Rows are points. Before rounding, the points of a table are all equally far from one centre. They may lie mostly on one side of it. Where is the centre, to within rounding?
In the rows, zero is written as 100.

Points (7 x 3)
86  126  74
79  125  78
77  150  113
75  108  76
79  148  103
112  162  138
152  115  173
Centre: 115  101  123

Points (14 x 8)
61  134  53  107  97  96  98  130
72  129  42  141  69  43  108  121
60  128  34  127  82  38  109  115
59  130  60  131  74  64  86  125
94  157  71  106  95  90  87  118
89  117  32  108  49  71  92  111
48  140  55  133  93  86  103  114
65  141  62  123  65  66  112  124
43  122  52  108  106  58  109  128
66  138  57  125  86  45  97  130
75  115  39  121  94  34  73  120
72  123  26  143  70  101  108  87
60  104  46  132  67  36  79  97
57  103  76  118  76  72  74  130
Centre: 98  98  69  119  102  70  114  88

Points (19 x 14)
109  50  124  95  140  58  82  123  139  55  186  127  105  103
141  110  84  92  142  56  113  156  133  61  148  135  81  113
134  99  134  108  106  71  82  137  131  23  151  96  110  126
142  95  127  70  121  91  90  131  152  60  182  93  70  90
157  66  143  100  157  61  85  139  138  61  150  120  50  107
124  116  103  63  114  64  78  115  126  76  163  99  65  100
116  83  160  85  178  87  72  104  133  51  145  130  101  132
145  69  147  66  128  104  72  110  149  73  178  116  102  82
108  89  165  77  153  53  95  99  144  90  143  103  98  133
121  127  144  116  149  60  49  89  129  84  134  88  91  120
97  98  131  76  125  49  63  114  138  82  122  110  94  84
119  92  129  114  143  49  62  109  134  40  164  121  77  83
143  113  138  91  165  90  103  134  136  86  176  122  95  93
159  105  71  67  144  38  79  90  116  87  148  100  90  112
96  74  124  69  141  64  91  109  103  91  173  125  96  106
126  99  146  83  115  85  85  111  134  103  158  154  73  132
126  100  156  74  124  92  88  136  117  72  156  103  95  92
110  85  130  89  129  87  96  156  131  62  178  101  97  114
92  69  118  114  162  81  104  122  100  112  151  88  139  84
Centre: 133  69  96  119  133  104  110  83  140  74  119  103  90  113

Points (30 x 24)
141  57  122  110  73  72  108  57  98  112  100  116  99  75  123  120  119  98  68  127  129  129  129  161
100  63  114  99  105  71  122  74  87  107  104  116  110  37  122  90  107  83  7  112  136  132  129  151
96  53  125  132  94  55  100  65  107  103  101  115  107  40  99  113  99  108  42  91  124  114  111  195
122  69  112  111  91  61  106  81  104  114  92  118  80  50  108  114  117  95  49  88  129  137  134  182
122  69  131  104  111  85  132  63  107  118  100  91  106  72  111  111  117  83  40  79  128  137  117  164
100  66  124  94  63  109  102  72  67  105  102  142  90  52  84  116  108  83  31  86  125  110  112  171
84  69  104  109  84  45  108  78  98  99  117  74  125  35  104  97  117  61  39  79  139  112  142  169
98  77  116  87  59  65  97  68  90  95  92  93  123  52  95  125  104  79  30  85  130  118  133  190
97  56  121  129  92  89  92  82  67  98  84  115  109  66  106  105  109  106  18  87  121  110  136  185
100  65  134  122  85  74  105  61  101  120  89  76  90  60  93  115  119  85  50  105  149  130  144  186
76  67  101  119  110  58  99  65  87  127  111  106  110  87  108  122  101  75  30  93  153  125  140  165
118  64  106  118  55  77  97  79  86  102  115  115  89  64  99  107  135  83  54  112  133  139  125  172
109  70  103  125  107  89  119  80  83  116  71  88  98  62  108  103  115  109  43  80  143  126  112  174
102  72  113  105  64  92  106  76  87  114  95  111  111  58  91  104  115  102  34  103  156  147  114  172
95  82  110  114  82  60  106  91  81  82  101  87  123  52  107  126  134  80  55  86  153  127  132  177
86  55  122  120  108  57  100  49  81  93  109  127  107  60  126  110  123  66  55  83  112  119  112  178
102  85  119  112  86  76  72  82  83  114  118  96  95  44  88  92  130  85  41  93  154  108  140  185
99  77  115  111  108  77  99  93  100  91  88  94  91  74  126  115  111  74  26  83  121  133  117  172
107  71  98  138  71  71  116  70  96  108  125  103  104  47  102  101  108  74  37  94  155  121  135  164
69  56  116  121  114  54  144  51  80  101  104  85  123  77  125  116  115  95  50  92  108  124  126  173
100  86  95  113  103  63  114  72  96  91  122  127  96  54  90  106  113  98  21  96  130  155  114  166
101  68  126  110  94  91  130  80  72  86  117  93  88  65  123  113  116  87  41  92  114  136  136  176
92  75  142  108  73  53  111  77  78  88  100  100  88  63  110  115  122  60  55  114  131  106  97  186
85  84  120  106  108  100  110  80  82  127  104  128  103  75  119  125  106  69  18  104  137  119  119  167
70  100  113  115  109  77  122  53  104  110  99  130  105  76  95  93  123  85  39  107  148  136  118  187
75  69  123  113  95  78  104  40  72  118  106  111  101  50  105  118  119  81  34  85  150  141  133  162
100  66  123  134  82  58  108  87  113  94  131  128  100  42  113  94  105  79  29  115  138  122  120  159
84  65  118  110  83  68  114  88  103  114  104  105  101  63  98  113  121  74  8  115  133  134  134  177
93  78  114  116  92  51  99  70  101  121  110  86  82  59  107  112  101  81  16  103  136  120  102  170
90  71  99  94  89  73  103  69  88  93  102  108  89  42  123  113  125  73  43  100  137  156  112  155
Centre: 81  90  116  107  97  76  103  74  91  103  95  105  113  62  77  102  105  93  73  113  101  99  131  124

Points (31 x 24)
101  85  79  64  113  59  124  66  82  181  94  104  138  50  100  80  72  129  145  38  101  128  108  111
72  101  89  71  68  100  138  81  99  130  90  92  106  49  100  101  94  144  151  50  117  163  138  127
129  59  101  49  98  89  86  121  82  142  104  104  134  49  93  99  83  122  149  65  131  156  149  137
97  77  68  96  92  96  142  80  61  173  60  121  134  58  101  144  90  145  129  30  83  137  144  126
120  101  42  83  97  89  120  98  80  148  91  102  121  64  86  120  87  140  169  40  116  152  159  102
89  114  66  46  79  80  117  81  59  153  89  97  130  64  106  126  99  122  145  42  120  136  159  124
117  83  96  93  72  98  142  79  63  152  95  58  108  76  128  114  78  124  144  49  93  156  128  111
75  118  84  71  97  88  149  80  79  175  71  98  123  65  100  121  49  128  143  20  101  135  134  112
104  95  91  59  106  89  118  113  61  104  100  85  146  75  94  102  81  140  149  37  83  164  133  134
83  92  28  65  97  123  111  74  81  131  59  131  107  58  59  91  71  146  128  63  113  161  129  87
65  97  84  63  71  103  114  112  75  176  111  136  126  57  116  114  117  125  116  63  125  158  148  136
99  86  78  85  107  82  96  100  89  131  118  86  131  48  106  88  79  129  126  20  146  150  148  114
87  72  83  93  73  92  128  75  79  149  58  81  127  47  82  117  91  132  144  55  117  169  114  126
143  83  51  74  103  137  129  102  67  145  84  94  122  53  92  125  102  154  146  22  125  136  157  125
93  88  54  92  84  87  115  93  83  187  99  125  98  72  95  115  66  162  149  68  118  143  154  136
126  68  80  73  83  108  124  83  11  144  114  83  117  49  89  114  84  119  117  60  125  146  124  82
108  83  68  72  92  115  116  107  63  148  93  103  110  81  86  89  100  161  151  55  128  165  157  99
93  92  79  69  97  98  108  97  86  145  102  116  139  58  97  108  100  156  130  28  107  155  175  132
102  81  63  85  93  92  135  93  81  180  44  127  103  47  108  139  90  151  116  56  150  157  105  111
128  77  56  70  121  75  116  96  61  169  103  79  113  58  84  127  89  155  114  47  140  161  117  109
73  98  86  71  103  94  122  100  58  153  81  121  131  60  109  115  102  143  142  41  125  148  162  94
74  52  77  68  123  89  101  105  77  123  75  99  158  43  112  107  74  166  143  52  105  118  151  126
68  99  94  68  86  118  122  108  49  137  115  87  110  50  102  117  80  123  132  47  106  146  162  138
113  83  85  89  104  45  114  85  60  157  116  95  129  37  93  117  87  149  150  62  127  113  117  139
56  84  54  57  93  107  129  90  71  141  101  129  111  63  81  107  85  135  122  47  126  163  162  100
102  78  84  93  69  92  128  93  60  134  84  83  145  45  70  92  79  165  142  38  110  152  119  132
97  99  67  56  69  115  110  71  95  158  79  105  114  76  90  128  58  174  143  44  117  180  103  116
100  70  48  78  71  75  109  77  83  146  112  106  153  58  81  100  105  103  131  44  147  130  165  122
145  83  72  60  119  105  140  116  92  141  108  84  109  42  100  127  56  106  121  34  124  159  161  88
102  80  70  81  61  96  115  124  63  129  90  104  126  41  132  118  115  131  123  52  101  152  156  116
122  88  79  85  86  110  104  97  86  150  83  70  100  45  96  111  95  106  136  26  113  146  132  150
Centre: 112  94  77  81  96  126  129  103  103  132  102  114  144  86  94  123  70  124  100  87  116  99  103  110

Points (29 x 24)
142  96  87  136  93  98  145  128  128  113  119  43  146  79  79  153  107  132  98  147  148  160  71  109
129  102  94  171  131  119  165  115  101  115  111  72  182  102  83  130  99  83  121  117  161  120  69  138
167  124  53  127  79  107  107  90  115  122  78  79  131  69  55  140  115  100  102  131  146  139  31  134
100  114  62  133  124  117  138  113  95  167  113  76  182  74  85  94  108  59  120  117  160  154  64  122
128  115  89  118  103  124  112  91  90  106  59  52  186  74  53  106  84  106  104  145  124  156  70  166
114  96  77  147  139  120  94  110  121  152  84  82  160  109  90  109  126  87  122  156  163  120  52  128
118  79  109  112  89  117  97  112  122  98  97  59  156  67  86  82  98  77  128  117  125  125  32  140
123  92  67  86  138  115  165  104  142  129  75  65  120  107  40  142  85  110  111  164  164  146  61  110
119  113  66  136  112  106  123  101  69  114  109  88  179  88  75  142  68  98  102  101  155  139  55  157
115  110  105  139  111  125  146  97  118  95  87  74  178  83  78  124  132  88  112  110  148  161  42  125
108  115  112  146  122  98  93  114  124  105  120  57  125  88  85  103  92  88  123  156  131  136  59  85
114  92  72  122  143  122  123  130  112  119  125  100  166  96  88  108  104  83  111  125  143  134  29  141
112  116  93  146  103  82  167  87  98  108  97  66  146  47  79  122  69  142  98  134  121  148  50  116
129  93  101  127  128  110  132  91  128  107  111  65  171  110  98  112  103  68  103  153  151  156  69  133
142  124  107  139  108  118  153  99  133  108  99  67  135  105  73  100  77  107  122  141  190  134  61  136
93  99  102  143  164  133  140  91  93  125  98  77  143  55  80  138  75  118  153  114  128  113  52  157
152  71  69  148  129  111  99  125  105  83  112  87  130  63  47  128  125  102  107  119  134  156  88  118
104  94  113  134  101  145  104  111  118  135  102  94  172  73  63  137  91  85  116  137  138  103  35  130
134  106  97  127  161  141  143  92  114  143  74  65  144  70  71  115  96  79  101  120  173  118  27  148
156  104  77  133  103  125  136  137  89  99  90  76  160  61  108  151  95  70  133  164  153  126  65  139
130  84  90  127  121  108  89  120  115  95  132  71  172  92  65  123  98  82  122  129  152  129  68  150
128  76  105  156  125  94  153  102  93  130  111  41  158  105  94  122  74  76  110  139  146  135  46  127
118  92  113  167  129  130  126  103  95  119  83  57  182  75  86  95  119  111  131  137  140  160  59  113
102  109  85  151  126  115  157  122  89  123  108  92  169  71  60  112  115  112  94  139  160  150  34  96
137  97  94  148  132  106  144  112  114  115  105  64  140  87  78  132  80  94  167  112  145  158  50  144
128  102  106  138  87  130  158  103  110  82  84  38  168  86  79  135  102  63  130  117  154  112  56  133
109  88  87  130  133  151  145  86  96  122  148  30  150  103  68  125  102  102  126  133  159  153  52  114
145  96  76  97  122  147  117  117  94  94  140  76  134  88  81  130  102  89  113  116  166  164  38  135
133  121  52  161  110  118  124  102  107  87  91  27  147  83  74  114  106  115  108  130  142  155  72  105
Centre: 134  103  92  89  113  114  140  100  71  137  90  72  126  85  75  111  116  109  121  120  127  105  94  109

Points (31 x 24)
57  109  104  115  89  84  86  126  89  86  119  92  54  63  43  51  51  113  85  87  164  87  102  46
116  112  104  107  86  118  118  173  112  81  106  58  29  88  60  66  107  133  95  88  158  140  96  58
89  106  96  102  89  101  102  182  153  117  91  79  35  90  59  79  74  71  114  122  156  82  105  63
76  111  123  133  87  148  72  128  84  94  143  100  44  87  66  52  45  140  110  135  164  98  92  53
44  136  90  123  80  124  140  141  113  108  106  46  56  91  36  76  75  123  80  91  149  128  128  57
71  115  56  117  82  89  117  159  125  118  109  93  32  103  40  89  81  132  124  138  170  131  143  37
68  107  89  82  66  110  142  142  125  101  105  115  52  108  41  59  41  75  108  141  124  112  109  51
68  96  75  119  112  97  116  113  124  90  105  78  61  151  74  50  45  85  120  104  138  105  119  44
70  104  85  116  106  132  135  136  122  102  114  82  66  87  70  34  50  99  90  113  160  139  90  40
76  100  113  122  86  111  94  139  135  106  106  63  60  91  100  51  35  106  138  133  142  115  110  51
54  126  82  107  97  116  86  173  115  119  132  108  43  102  12  45  98  92  109  125  149  91  113  43
81  120  100  136  86  100  130  150  115  115  108  91  70  118  71  82  42  102  101  87  190  126  98  46
72  102  83  140  101  107  84  119  104  117  131  78  70  89  33  56  85  99  148  141  166  125  121  44
92  151  96  136  93  85  106  152  123  103  96  53  68  114  55  69  65  154  113  122  171  96  114  66
63  95  90  98  162  93  96  131  148  148  146  79  65  90  44  56  44  85  101  118  120  112  97  64
74  118  112  134  72  111  103  118  111  114  87  114  49  101  43  70  49  148  97  142  171  103  92  36
104  119  80  99  61  133  86  137  100  101  135  71  43  80  33  83  36  116  110  121  162  95  96  37
100  117  103  119  69  119  99  152  114  115  112  67  32  103  47  49  73  107  92  136  161  144  81  76
68  99  108  120  112  100  92  136  106  140  86  73  47  111  67  52  83  115  115  118  151  148  117  17
61  140  89  95  93  105  79  123  118  118  110  92  52  53  52  22  85  129  117  149  150  118  72  52
79  137  90  100  93  111  102  102  108  93  161  70  79  66  47  62  50  114  124  122  170  112  75  36
97  112  117  105  79  124  130  147  154  92  97  65  57  70  68  66  51  101  104  129  132  91  83  40
59  82  84  160  91  125  95  137  96  117  136  65  57  117  33  92  74  118  97  109  168  75  106  45
86  134  115  140  79  121  111  124  122  108  122  71  48  104  52  48  75  83  106  95  167  117  97  46
72  134  102  135  115  83  108  124  116  149  114  89  36  53  22  70  41  135  112  124  147  143  93  62
95  128  76  96  65  98  94  118  122  132  112  94  58  97  25  61  68  139  127  124  172  138  113  75
71  106  123  150  95  117  58  126  151  119  85  112  54  101  54  81  70  87  99  111  164  100  103  58
99  124  135  132  107  122  153  157  121  121  106  54  78  114  49  81  97  88  127  117  146  106  82  57
109  122  106  104  63  96  101  123  131  84  117  82  75  97  52  97  52  116  121  117  158  98  94  5
76  132  57  118  59  114  103  134  114  116  139  76  49  52  66  60  74  116  89  163  169  104  89  59
101  139  114  120  85  126  117  115  118  114  140  78  81  89  35  84  65  112  119  77  176  128  101  37
Centre: 77  127  79  110  114  110  101  129  98  108  122  110  59  93  82  115  92  120  108  112  102  108  89  76

Points (30 x 24)
106  94  64  24  138  86  80  79  128  107  87  80  80  51  80  130  166  105  54  71  76  116  104  32
112  94  30  20  139  108  90  95  124  132  129  106  89  60  85  124  137  139  87  64  92  115  138  61
130  106  83  40  153  115  67  82  132  127  87  110  90  82  82  129  133  132  80  44  99  118  129  43
129  83  94  72  150  104  58  88  121  134  67  58  52  66  103  138  147  122  97  65  93  141  121  87
119  116  63  47  167  116  94  100  149  129  97  68  89  106  98  129  112  131  68  79  82  149  129  60
123  107  39  45  154  125  89  76  137  111  120  104  65  64  64  152  154  100  73  37  75  128  146  105
93  92  90  33  127  112  71  83  101  116  98  101  45  35  89  135  168  128  84  82  74  144  117  74
141  91  68  17  140  133  108  104  120  110  108  76  81  109  100  155  145  93  70  47  108  137  119  59
124  104  65  71  156  92  124  72  133  68  119  88  102  95  105  124  136  126  93  62  115  148  158  54
125  109  48  53  152  88  84  112  130  102  124  97  77  34  103  153  150  123  87  70  83  138  142  94
137  109  59  38  148  121  87  101  117  124  131  77  69  57  83  137  137  149  61  54  91  154  122  104
94  135  72  39  145  117  86  74  132  104  100  68  84  78  107  159  100  118  83  83  116  141  135  74
137  95  27  58  167  85  80  113  89  124  88  64  47  95  101  139  160  112  71  74  78  140  129  77
123  141  66  71  149  126  73  121  106  99  74  82  62  68  99  103  136  119  100  45  77  152  157  54
118  89  54  45  143  113  86  127  98  100  92  89  91  84  137  152  176  133  107  56  97  104  113  68
132  130  29  51  166  112  81  99  110  96  123  90  90  90  121  96  121  100  58  42  88  100  92  47
139  136  85  60  115  131  64  102  106  71  135  80  81  83  79  119  131  114  80  82  87  172  99  57
132  108  33  50  142  111  71  81  132  91  84  84  93  46  46  149  153  121  71  75  83  141  119  79
119  139  48  63  139  124  88  130  138  81  66  102  66  102  96  137  163  138  74  85  68  152  138  103
89  148  88  81  159  110  77  84  116  86  76  81  75  95  59  140  121  116  69  93  71  142  67  66
126  118  79  49  152  122  91  105  103  98  81  79  87  41  104  158  149  148  71  48  109  126  87  91
101  90  45  9  154  93  69  81  119  90  117  86  86  53  84  127  137  98  56  87  76  116  99  62
112  84  34  21  150  88  80  90  132  96  91  68  94  75  84  121  155  89  84  60  53  144  140  68
106  98  85  37  148  84  95  95  138  112  92  77  76  47  90  94  160  140  49  84  46  121  90  57
124  105  69  42  140  95  75  90  120  116  117  75  61  57  99  133  181  90  59  48  73  141  163  83
120  119  44  47  146  89  77  75  109  124  103  125  71  85  71  160  128  132  43  45  65  128  140  90
132  102  28  54  151  149  97  108  133  76  116  82  112  51  87  145  130  117  81  53  83  116  105  69
121  103  42  42  168  80  89  79  120  122  98  60  85  52  110  115  149  121  84  86  87  147  108  64
110  139  57  34  144  108  114  87  147  62  86  69  51  81  63  136  153  136  67  77  63  139  114  68
115  117  75  39  100  121  84  112  118  140  116  81  81  78  120  122  123  159  60  45  93  135  115  57
Centre: 111  106  73  77  113  106  111  94  97  97  95  85  80  89  84  107  133  103  76  75  80  102  118  97
